Each row is a point. Each copy is the shape, with its points in the same order, turned, moved and blurred by noise. Say if it was mirrored as well.

Shape (9 x 3)
[[-10 -24   6]
 [-37 -19  -8]
 [ -3 -18   7]
 [  3  81   1]
 [ -6 -16  31]
 [  1 -27   3]
 [ -9 -10  -4]
 [  1 -28 -16]
 [ -7   6   6]]
Copy 1 (9 x 3)
[[ 17   1  17]
 [ 27   3 -10]
 [  7   1  20]
 [-80  -1 -25]
 [  4 -23  26]
 [ 13   6  27]
 [  5   8   8]
 [ 18  25  20]
 [-13  -3   5]]
Copy 1 is: only turned
Copy 2 (9 x 3)
[[-28  12  -1]
 [-15  38   6]
 [-26   4   2]
 [ 40 -38  50]
 [-38   0  18]
 [-29   7  -8]
 [ -9   9  -2]
 [-18  13 -25]
 [ -6  -1  15]]
Copy 2 is: only turned
Copy 3 (9 x 3)
[[  3  24 -12]
 [-24  24 -21]
 [ 11  17  -6]
 [-23 -22  78]
 [ 14  39   7]
 [ 15  18 -15]
 [ -3   9  -3]
 [ 10   2 -23]
 [ -3  12  15]]
Copy 3 is: mirrored
Copy 4 (9 x 3)
[[  7  12   3]
 [  0  41  -1]
 [  4   3   2]
 [-95 -11   2]
 [  2   1  25]
 [ 12   4  -4]
 [ -7  13  -8]
 [ 14  11 -23]
 [-18   7   5]]
Copy 4 is: mirrored

Shape (8 x 4)
[[ 15   7 -14 -36]
 [ 27  -9  -2 -22]
 [ -5   8  42   1]
 [ 18  30  16  19]
 [ 15   2   3  32]
 [  9   7 -19 -12]
 [-17  12 -14  89]
 [ 11   5   2  25]]
Copy 1 (8 x 4)
[[ 36  12  25 -17]
 [ 48  -9  15  -8]
 [ 27  -4   4  49]
 [ 40  18 -27  27]
 [ 36 -13 -33  10]
 [ 27   7   1 -13]
 [ -7 -17 -92  17]
 [ 34  -9 -30  12]]
Copy 1 is: only turned
Copy 2 (8 x 4)
[[  1  13 -29 -11]
 [ -4  10 -21  19]
 [ 34 -28  15  13]
 [ 31  23  20  21]
 [  6  20  29  28]
 [  4  17 -10  -7]
 [-11  37  95  12]
 [  6  19  24  18]]
Copy 2 is: only turned
Copy 3 (8 x 4)
[[-28 -21 -22  -2]
 [ -1 -31 -30   2]
 [ 27 -22  24   7]
 [ 20   6   1  30]
 [ 37   9 -16   7]
 [ -8  -2 -23  -4]
 [ 69  66 -10  -8]
 [ 29   8 -16   7]]
Copy 3 is: mirrored
Copy 4 (8 x 4)
[[  2 -35 -23 -21]
 [-18 -31  -9 -29]
 [ -9   5  26   8]
 [-28  -5  -2  26]
 [-43   8 -10   0]
 [ -9 -17 -27 -17]
 [-61  69 -39  25]
 [-36   9 -11   5]]
Copy 4 is: only turned

Shape (8 x 4)
[[ -1  36  11 -29]
 [ 32 -43 -22  29]
 [-34  69  -5 -20]
 [-26  22   6 -21]
 [-35 -11  27 -61]
 [ 34  26 -33  -9]
 [-37  35  -8 -35]
 [ 57  -2  -4  43]]
Copy 1 (8 x 4)
[[ 34  13  17  19]
 [ -7   2 -37 -65]
 [ 22  42   6  57]
 [ 10   6   6  27]
 [ 15 -49  21  34]
 [ 49  32 -29 -15]
 [ 19   8  -4  49]
 [ 10  42  -9 -73]]
Copy 1 is: mirrored
Copy 2 (8 x 4)
[[ -3  31  15 -41]
 [ -6 -43 -43  34]
 [ -4   4  49 -64]
 [ 16   6  30 -23]
 [ 56  43  25   4]
 [-15  -7 -31 -34]
 [ 23  10  34 -50]
 [-63 -35 -37  18]]
Copy 2 is: only turned
Copy 3 (8 x 4)
[[-37 -12  -8 -19]
 [ 47   8 -23  45]
 [-63   4  32 -20]
 [-42 -14   6   9]
 [-63 -46 -30  31]
 [ -2  35 -22 -12]
 [-66  -2   8   9]
 [ 60   8 -12  -6]]
Copy 3 is: only turned
Copy 4 (8 x 4)
[[ 30   3  37 -12]
 [ -6  38 -57   3]
 [ -2 -22  67 -18]
 [ 14  -8  34  10]
 [ 52   2  39  53]
 [  0  44  11 -34]
 [  5  -4  57  11]
 [  8  23 -52 -46]]
Copy 4 is: mirrored

Shape (11 x 6)
[[  6  16  -2 -39 -19 -47]
 [-10 -38  51  17   0  42]
 [-17 -15  26  37   6   0]
 [ -7  19 -11   0 -16 -11]
 [-12   5 -18 -43 -12 -29]
 [ 32  12  -6  -6 -79  -7]
 [ 61 -58  33  33  20 -14]
 [  0  33 -17 -37   3 -48]
 [-20 -23 -13   4 -17  -9]
 [-28  -6  -7  -3  10  51]
 [ 17  14  -6   3  -6 -38]]
Copy 1 (11 x 6)
[[ 10  -7  16  38 -46   0]
 [-19  70  11 -19  38  -7]
 [ -3  30  31 -14  30 -33]
 [  9 -10  20   8  -8  10]
 [ -6 -18  -4  49 -19   5]
 [-19  13  43  -7 -40  55]
 [-54  34  14 -46 -29 -57]
 [ 24 -31   5  34 -40  -9]
 [-31   2  18  17   9   2]
 [  3  13 -26   2  46   4]
 [  1 -19  24   4 -39 -12]]
Copy 1 is: only turned
Copy 2 (11 x 6)
[[ -7 -13 -37 -51 -16  15]
 [ 41 -22  62  22 -26  -3]
 [-10 -22  48  14  -9 -11]
 [ -6   1  -2 -23   0 -16]
 [  8 -19 -39 -27  14  15]
 [ 23  30  16 -84 -11   0]
 [-17  20  54  19 -51  53]
 [-17  -7 -61 -29 -13   4]
 [  1 -15  12 -15  24  13]
 [ 34 -10  14  30  26 -21]
 [-27   7 -15 -28 -16  -2]]
Copy 2 is: only turned
Copy 3 (11 x 6)
[[-31 -27 -54  -4  15   2]
 [-38  44  40   6 -35  11]
 [-10   2  34  -5 -12   9]
 [ -7  -7 -23 -27   5 -11]
 [-25  -6 -57   1  23 -14]
 [-49   7 -49 -69  -8  23]
 [-11   7  14  17 -19  95]
 [ -6 -40 -62   4  14 -12]
 [-22  18  -5 -14  28   1]
 [ -1  53   2  -2 -12 -28]
 [ -6 -30 -31 -14   5  19]]
Copy 3 is: mirrored

Shape (13 x 8)
[[ 24 -16  55  29  -3  46 -12  -1]
 [ 17 -21  54  18  -8  15  37  23]
 [ -4   5 -14   3  51 -16  -6 -31]
 [-26   7  -6  18  28 -22 -18  18]
 [  5  25 -24 -16  -1 -40 -21 -24]
 [-59  10 -27 -27  32  -9   6 -19]
 [-25  27  -7 -21  55 -43  11 -45]
 [  5 -32 -18  58 -17  29  10  16]
 [ 22 -46  25   4  12   8  51  -7]
 [ 21 -47  33  38 -11  33  28 -10]
 [-29  40 -33 -24 -21   4  -8 -18]
 [ 12  23 -23 -18  21  27 -24  29]
 [  8 -44  14  -2 -16  32 -43  32]]
Copy 1 (13 x 8)
[[ -4  34  50 -23  -5  17 -30 -32]
 [ -9   5  79   2  19   8  -3 -30]
 [-12  16 -12  61  -1   5 -18  16]
 [-12  28   6  51 -19  20  29  -9]
 [ 12  14 -36  43  17 -26  20 -11]
 [ 20 -18  -8  64 -28   5  17  34]
 [ 20   6 -12  95  12  -2 -12  23]
 [-57 -18  20  -9 -23  18   3 -43]
 [-30 -16  67  23  15 -12 -29  -6]
 [-29  -9  60  -3  -5  -3 -37 -41]
 [ 35 -29 -38  17  -4   3  24  -2]
 [-11  19 -14  -7  13  27  27  27]
 [-24  36  27 -38 -28 -13  13  -4]]
Copy 1 is: mirrored
Copy 2 (13 x 8)
[[ 33  38 -28  22 -15 -32 -27  13]
 [ 17  56 -10 -16   8 -39  -2  13]
 [-59   4  -2  24 -23   6 -12 -19]
 [-24  19  15  18 -26  15  36 -11]
 [-39 -29  38  -8 -44  19 -16  -3]
 [-39   0  17   6   8  39  10 -55]
 [-81  -3  34  22   0   8 -12 -38]
 [ 10  56 -52 -26 -51  14   3   4]
 [-22  43 -32 -31  22 -28 -28   9]
 [  9  61 -48 -17  -4 -12 -37  15]
 [  2 -25  28 -17 -37  30 -16 -50]
 [  4 -29 -22   7 -36  -7  32 -28]
 [ 39   3 -39  10  -9  20  14  35]]
Copy 2 is: mirrored
Copy 3 (13 x 8)
[[ 10 -49  12  27  14  21 -43  12]
 [-12  -4 -10  27  27  33 -46  27]
 [  8  -7  23  -4  16   1  56   2]
 [-27 -20   7 -31  16 -11  25  18]
 [  7   2  -2 -10  -1 -55  40  -6]
 [-33   5  -5 -13 -32  -7  66  19]
 [-23  19  23  12  10 -12  82  -3]
 [ 35 -33 -24 -34  23  27 -24  42]
 [ 15  30   3  27  17  47 -15  21]
 [ 35 -17   1  25  24  43 -36  36]
 [  0 -13 -36  -7 -35 -36  41   2]
 [-10 -27  -4 -37 -20  -2   1 -36]
 [  6 -19  20 -29 -29  -1 -55  19]]
Copy 3 is: only turned
Copy 4 (13 x 8)
[[-17 -59 -51  12   2  -2 -33 -41]
 [-39 -42 -13  38   1  35 -23 -28]
 [ 25  -1   7 -11 -25 -18  27 -32]
 [-16   3   1 -13 -60 -11   2 -23]
 [ 40  15   5   1 -41 -19  -5  16]
 [-12  39  -8 -13 -26 -24  49  -1]
 [ 36  13   8   4 -40  -8  66  -8]
 [-32  10  -7   8   2  -8 -60 -61]
 [-21 -31  17  35  31  11  -2 -34]
 [-27 -34 -15  42  27  -2 -33 -54]
 [ 14  47 -36  -8 -22 -10  -5  23]
 [ -2  -2 -16 -58 -17   9 -21   1]
 [-46 -41 -19 -17  -6 -33 -52  -1]]
Copy 4 is: only turned

Shape (14 x 9)
[[ 40 -28 -29  11  28  17  67  22  20]
 [-41 -20  19  -6  14  -9 -28 -53  20]
 [ 27  12 -42  -6 -11  25 -24  21 -17]
 [ 30 -22  18  15  19  29 -16 -29  10]
 [ 16 -20 -40  28  -1   8 -25   0  -9]
 [ 40  31 -52  35 -19  18  13   1  15]
 [ 32  28 -50 -48  33   6  32  -4  33]
 [-47   7 -19  -3  -6  50  13  22   4]
 [ 23 -34 -11   9 -19  17  -5 -21  19]
 [ 10 -24  26 -17   1 -45 -13  31   1]
 [  4 -54 -16  18 -36 -22  47 -13 -48]
 [-34  36  22  12  -3 -42  64 -21 -26]
 [ 23  18 -20  -2 -38 -39  24  -9 -27]
 [  3  18 -23 -49  24 -42  50 -48   8]]
Copy 1 (14 x 9)
[[-25  57  29 -46 -25 -23  30  19  27]
 [ 15 -49 -20  15   7  23  38 -31  11]
 [ -3  11  50  -3  38 -40  -1   2 -26]
 [-23 -37  -6 -11  -2 -34  24  12   7]
 [-29  -4  30 -14  51 -15  15   3  -3]
 [  1  31  13 -53  43 -31  12  25 -31]
 [ 21  30  38 -55 -31 -28   8 -35 -26]
 [ 13  38  21  34  13 -12  62   1 -26]
 [ -9 -24  22 -19   9  -2  22  30   4]
 [ -3   2  12  29  -3  11 -42  -5  33]
 [ 21  14  38  -8  44   1  23  31  81]
 [ 68  44 -42   0  26 -15  16 -18  54]
 [ 50  20  22 -25  45 -15 -21  10  27]
 [ 63  13  11 -49 -18  -6   8 -52  29]]
Copy 1 is: mirrored
Copy 2 (14 x 9)
[[ 31 -59 -20  32 -31  36 -10   6   7]
 [-29  43 -27 -15  -9 -41 -43   0  36]
 [ -4  12  27  50   5   4  29  13  -5]
 [ -7   7 -31  24 -43 -39  10  17  22]
 [-11  -5  21  54  -7 -23  -9  23  16]
 [-48 -32   9  64  -5  27  19   3   0]
 [  5   8  -6  27 -38  55   3 -47  -6]
 [  0  23 -28  19  48  28  -9  31   4]
 [-18  -5  -3  20 -26  -4   4  25  47]
 [ 18 -16  31 -32  -1 -38   0  -8   7]
 [-10 -39  34 -15 -27   9 -43  77   4]
 [-42 -21 -22 -51   2  14 -45  13 -53]
 [-44 -23  46 -11 -18  12  -4  14 -23]
 [-22   9   3 -26 -57  42 -48 -37 -20]]
Copy 2 is: mirrored
Copy 3 (14 x 9)
[[-39 -53  38 -19  37  -5   4 -11 -41]
 [ 53  45 -16 -32  29 -13 -33   7  11]
 [ 10   3  33  44  -4  26  30  11 -29]
 [ 45 -12  25   9  18 -39 -20   4 -19]
 [ 29  -8  34  11  -6  16  27  -7   1]
 [ 28 -23  20  27  46  33  45 -17 -49]
 [-24  19  30 -12  49  10  20  27 -84]
 [-22  11   8  34  41  35 -19  11  18]
 [ 27   4  32   6  13  -6 -13 -36 -13]
 [-15  23 -19   0 -28 -39  28 -17  -4]
 [ -2 -38 -21 -22 -31  35 -22 -50 -22]
 [ -5 -17 -95 -13  40  23  -4   4 -29]
 [ 13  -3 -41  12  -8  28  23 -30 -54]
 [ -3  22 -35 -46  25  16 -11  17 -81]]
Copy 3 is: only turned
Copy 4 (14 x 9)
[[ 45   7  19  16 -63 -10 -51 -15   1]
 [-68 -20  -8 -26  18   6 -11 -36   0]
 [ 43  10 -40  33   8  -6   6 -29 -23]
 [-38 -11 -30  30 -32 -23 -18 -29 -19]
 [  7  -5 -21  39   4  18 -25 -30 -44]
 [ 49 -21 -53  33  -5   3 -45   2 -16]
 [ 50  29 -29 -24  -6 -31 -50 -36  31]
 [ 31 -41   1   8   0  15  21 -43  23]
 [ -4 -25  -8  10  -9 -23 -27 -19 -39]
 [-22  43  27  15  12 -12   9   9 -15]
 [ 18  -5  22 -22 -41  34   4  10 -73]
 [ -4   1 -10 -49 -32  52  11  44  24]
 [ 28  14 -27 -24   1  15  -6  38 -36]
 [  8  37 -23 -77 -15  -1 -34  -8  13]]
Copy 4 is: mirrored

Shape (15 x 11)
[[ 25  -2 -54  30  -6  15   7   1   4 -27  10]
 [ -8   7 -61  49  20   2 -21  27  30   1  41]
 [-17  43  14 -13 -64  54 -20  21 -35   2 -10]
 [-39  21  31 -12 -61  48  21  -9 -10   5  21]
 [  7 -33   8 -10  -4   9 -34 -27   8 -21 -20]
 [ 18  23 -63  26  17 -19 -10   3  33 -16  22]
 [ -3   7 -32  15  -9 -41   6   9  25 -13   5]
 [-23  28   6 -42 -25  57  -3  11  23   6  -6]
 [-13  -2  14  -7 -26  47  14  15 -23  38   3]
 [-28  23   6 -15 -16  25   5  31 -33  13 -20]
 [ 25  12   3  21  15  17  18 -16  33 -19 -28]
 [ -3  15  26  13 -55  35 -11  30  18  20 -11]
 [ 39  24 -57  18   9 -24 -20 -15   8  28  26]
 [ 25   4   8 -32 -28  21   2  41 -15   0  28]
 [ 22 -12 -95  24  -6 -17   3   2  43   4  -3]]
Copy 1 (15 x 11)
[[ 58 -12  13   9  16  34  -8   4  -7   3  12]
 [ 58   6   5 -25   7  61  29  -6 -37 -14   1]
 [ -2  45  40   4  16 -37 -11  35  31 -49  -8]
 [-12  13  63   0 -17 -55  14 -12  20 -39  12]
 [ -2  24  -6   2  -6  -2 -15  -6  12  43  11]
 [ 37 -13   0   9  21  59  11   0 -49   0  12]
 [ 35  11  10  -1  29  14  -1 -31 -55   2 -10]
 [-34   4  50 -14  23 -13  25   6  15 -12 -16]
 [ 10  -8  13 -28 -12 -46  18  10  23 -29  -6]
 [ 11  18  22  -7  18 -42  14  26   8 -23 -40]
 [  9 -15 -11  43  14  16   3 -27  10  11 -21]
 [ -3  27   7 -11  18 -21  -2 -26  28 -44  -9]
 [ 33  -2 -28   8  22  36  15  20 -60 -21  35]
 [ -4 -17  20 -29  -5 -16 -35  19   1 -35 -11]
 [ 54 -17  -8  -8  65  41  13 -20 -41  16  32]]
Copy 1 is: only turned
Copy 2 (15 x 11)
[[ 11  -1 -10  37 -12  -3 -53  -6  13  48 -30]
 [  8  -6  -3  34  23  19 -56 -51  58  28 -12]
 [-67  50  -9   5 -23 -29 -39  23   8 -39 -20]
 [-37  78  31   6  -8  -8  -9   7 -14 -26 -17]
 [-13 -20  13 -10  24  21 -31  40 -24  12 -26]
 [  5 -38   2  41   3   1 -32 -31  41  46 -13]
 [  2 -27  17   0  -8  -5 -16 -37  15  25 -31]
 [-30  24  27  25  20 -32 -26  17 -11 -42   7]
 [-10  53 -23   1   5  -2 -22   3 -12 -45 -17]
 [-24  26 -14 -17 -25 -12 -33  -5   0 -41   5]
 [-10 -12 -14  14  21 -17  -9  -1 -26  45   6]
 [-46  38 -12  -5  31 -40 -27 -12  -4 -19 -39]
 [  3 -35 -27  54   4  17  -1 -21  42  18 -40]
 [ 12  28 -10  -2  -1 -35 -17  29  30 -23 -34]
 [ 30 -46   0  55   2  -2 -52 -49   3  32 -45]]
Copy 2 is: mirrored
Copy 3 (15 x 11)
[[ 59  -7   9  29  31 -24  -6  20  -2   9  -9]
 [ 41  26  43  60  36 -17   3  51 -15  -7  13]
 [ -5 -29 -43  31  -1  15 -75   8 -29  33 -63]
 [-13   2 -49  -8  25  24 -65  25   0  27 -46]
 [ 29 -39 -24  -2   0  27 -11   4  11  -1  25]
 [ 39   7  12  50  38 -20  36  24  -4   9   1]
 [ 41  25  -3  20   9  -6  26  16  -7  23   5]
 [ -8  -9 -33  33   4  27 -40   9  26   7 -47]
 [ -9  -2   2  -4 -12   3 -63   7  -2   0 -39]
 [ -8   4 -10  30 -24   3 -58  -2  -4  34 -32]
 [ 34  -1 -43  13  13 -23  -2  -8  24 -20  10]
 [ 14  11 -42  17 -11  22 -39   8 -24 -19 -55]
 [  4 -20  30  18  29 -37  43  16 -28  -6  -5]
 [ 24  -3  13  17  26  33 -34 -33 -14  15 -46]
 [ 73   0  24  26   4 -31  52  41   8   2 -12]]
Copy 3 is: only turned
Copy 4 (15 x 11)
[[ 30  32 -14 -12 -24   4  -1 -19   9  14  49]
 [ 17  14 -34   6   8 -12 -43 -34  -1  44  34]
 [-54   6   3 -11 -10 -51  32  -6  35 -50  19]
 [-21  26  23 -18  10 -60  30  35  23 -30 -16]
 [ 29  -6  -5 -11  16  31  16  11  -2 -47  26]
 [ 20  12  -8  -3  -3  22 -31 -21  14  49  53]
 [ 26 -23  -2  -5 -12  18  -7  -1  27  36  14]
 [-23  -2  31   7  27 -43  31   4  -4 -21  26]
 [-11  14  20 -13   0 -44  11 -23 -10 -43 -21]
 [-12 -10  10   9  -2 -37  40 -35  26 -30  -9]
 [ 50   5  45 -18   7   8  -5 -16  30 -19  49]
 [-20 -25  17 -22  -9 -54 -15   7  11 -41  15]
 [-16  19   0 -26  -8  48 -33 -34  14  37  29]
 [-28  11  20  24 -44 -21  10  -3  -9 -22   8]
 [ 32 -10 -19 -41 -12  24  -9 -28 -17  59  55]]
Copy 4 is: only turned

Shape (15 x 12)
[[ -4 -60  35  -7 -42 -20 -24 -39   3  -7   9 -32]
 [ 60  -9 -46  14  26  34  21 -58 -64  -3  11 -35]
 [ 23 -45  46  32   1  28  16  17 -22  26   4 -21]
 [  0  18   6   1  -8   5  40 -16  11  -2  48  49]
 [ -7 -25  12   7  -5  23  13  45  19 -56  21  -5]
 [ 54 -26  36   0 -10 -41 -52   6  41 -39 -31 -31]
 [-27  34 -45  -8  17 -42  -8 -45  45  17  11   7]
 [-33  23 -36  -4  -1 -39  -9   8  33 -42 -59 -13]
 [ 23 -51  16   6  20 -53  -9  -3  14  18 -23  58]
 [ -7  17  45  26  10  24 -63  20   6 -56  13   8]
 [-15  21  16 -35  33 -44 -41  18 -49 -51  12  -3]
 [-23 -12   2  21 -32 -13   6  40   0  41  34  10]
 [-30   3  28 -21 -50 -17  13  22 -39   5 -22  13]
 [ 18   5  35 -15  55  35 -43  17 -14  33   4  -7]
 [ -4 -17 -43 -37 -36 -41 -54 -55  46  -2  14   9]]
Copy 1 (15 x 12)
[[  8 -15 -40  -3 -10   5  25 -50 -19 -27  12  52]
 [ 25 -25  -5 -40 -30  -1  34  15 -73 -14  63 -68]
 [ 18  21  21 -12 -26  14   8  15 -26 -58 -14  14]
 [ 40  66  14 -21  19  10 -12 -28 -21  34  22 -10]
 [ 46  15 -17 -35  -5  -5 -33  28  18  12 -14  27]
 [  8 -34 -50 -23  -9  91   4  -3  25 -14  18  44]
 [-11   2   9  21  46  22 -15 -30  -3  55  86  -1]
 [-17 -39 -28  10  64  32  -5  30  23  53  18   7]
 [ 35  -3  40  -1  23  60  34 -44  41 -11  14   8]
 [ -5  52 -59 -27 -13  16 -15  22  58 -12  14   3]
 [ 45  -1 -75  27  31  19 -25   2  37 -18  28 -47]
 [  8  28  31 -10  45  -1 -48 -22 -15 -31   8  20]
 [  3  12 -19  11  55   9 -17 -25 -17 -17 -46 -14]
 [ -5  24   6  24 -55  35 -30   6  19 -37  23 -43]
 [-12 -35 -26 -11  23  18 -11 -85  11  41  66  23]]
Copy 1 is: only turned
Copy 2 (15 x 12)
[[  1 -38  -7  27 -13  44  32  28  -9 -38   0 -33]
 [ 24  52  14 -18 -53  -4  48  37  68 -18 -67  14]
 [-42  42  15  27  31  31  43   8  31 -20 -14 -15]
 [ 20  55 -47 -17   3  -3 -30 -19 -15 -34  -5  -2]
 [-31  14  18   6  38   1 -47  22  -1   1 -35 -30]
 [-45 -27  34  11   3  -2  11  95 -21 -60  18   3]
 [ 67   3  -6 -26 -20 -27  -7  25 -18  -4  52  20]
 [ -4 -28  32  -5 -27 -38 -33  42 -44  32  17  30]
 [-48  20 -40 -46   5  17  33  48 -26 -12  43   0]
 [-34  22  -1  53  -7   3 -68  62  24 -23  15 -14]
 [-32  20  29  -5 -73 -16 -41  36   7 -15  36 -57]
 [ -9  20 -25  22  34 -35  21 -23  -2   3  26 -39]
 [-50  -6  -8  14 -37  -8   2 -41 -14  -2   6 -16]
 [-31  41  30   7  -6   5  -3  19  74 -34  57   0]
 [ 53 -69 -39 -24 -18 -22  -1  47  -1 -37  30  -5]]
Copy 2 is: only turned
Copy 3 (15 x 12)
[[-64  -7  -8 -48  35   8 -61  12  -2 -46   8   4]
 [-13  -3  74   9  -9  32   3   8  76 -13   4  44]
 [-23 -36 -24  11  24  -2 -14  26   2  -7  24  47]
 [  0  43  15  -9  36 -13  37 -27 -15  -2  48   1]
 [-31   5 -59  23  14  -8  16 -36   9 -33  -8  -7]
 [-55 -34 -68 -68   4  33 -13  14  44 -27  19 -38]
 [-30  53  28 -57   1  14  -8 -23  -5  54   5 -50]
 [-35  35 -36 -37 -60  29  -8 -11  -6   9 -29 -57]
 [-53 -38  -7 -78 -15  -5  28  -7 -30  13  34   6]
 [ 31 -12 -67 -43  30 -21  -4 -24  30 -21 -27 -10]
 [ -7  22 -36 -56 -43 -41 -29 -57  56  -7  12   8]
 [-21 -15  -2  16  15 -36 -30  -9 -36  22  42 -19]
 [ -5  13 -22  -5 -44 -39 -38  10 -31 -35  33  -4]
 [ -5 -10 -31 -33  11 -47   0  35  58  44   0  33]
 [-63  30  37 -77  25 -15 -23   0   6 -13  -3 -73]]
Copy 3 is: only turned
Copy 4 (15 x 12)
[[-12  27  11  39   5  27   0 -23 -46 -13  58   9]
 [ 35  29 -14  49 -31  58 -28  75  35 -14  -8   6]
 [  7  48  19 -36 -15  25 -17  47 -56   1  34  13]
 [-12   5 -32 -25 -41  11  45  -4   9  45   9 -10]
 [ 15  48  -3 -22 -48   3 -32 -41 -28  21  10 -19]
 [ -5  22   9  23  35 -32 -32 -21 -33 -30  42 -57]
 [-11 -11 -15  14  52  10   4 -31  60  46   9   4]
 [-19 -17  25  -5  36  12 -40 -71  24  16 -28 -34]
 [-25 -41 -26  -3  21 -47  -9  17 -52   6   8   2]
 [ 21  57  57 -15 -28 -55  -2 -39   6   5  16  -9]
 [-15  58 -11   0   1 -40  -8 -57  22 -61 -32  15]
 [ -3  51  -4 -43  28  17  19  -9 -44  55 -13  13]
 [-30  19  18 -35  -4  33  32 -39 -42 -20 -25  -1]
 [ 53  36   4 -51  16 -16  -4  18   2 -33  18  33]
 [ 19 -15 -26  67  54   8  37 -54   1  26  26 -11]]
Copy 4 is: only turned
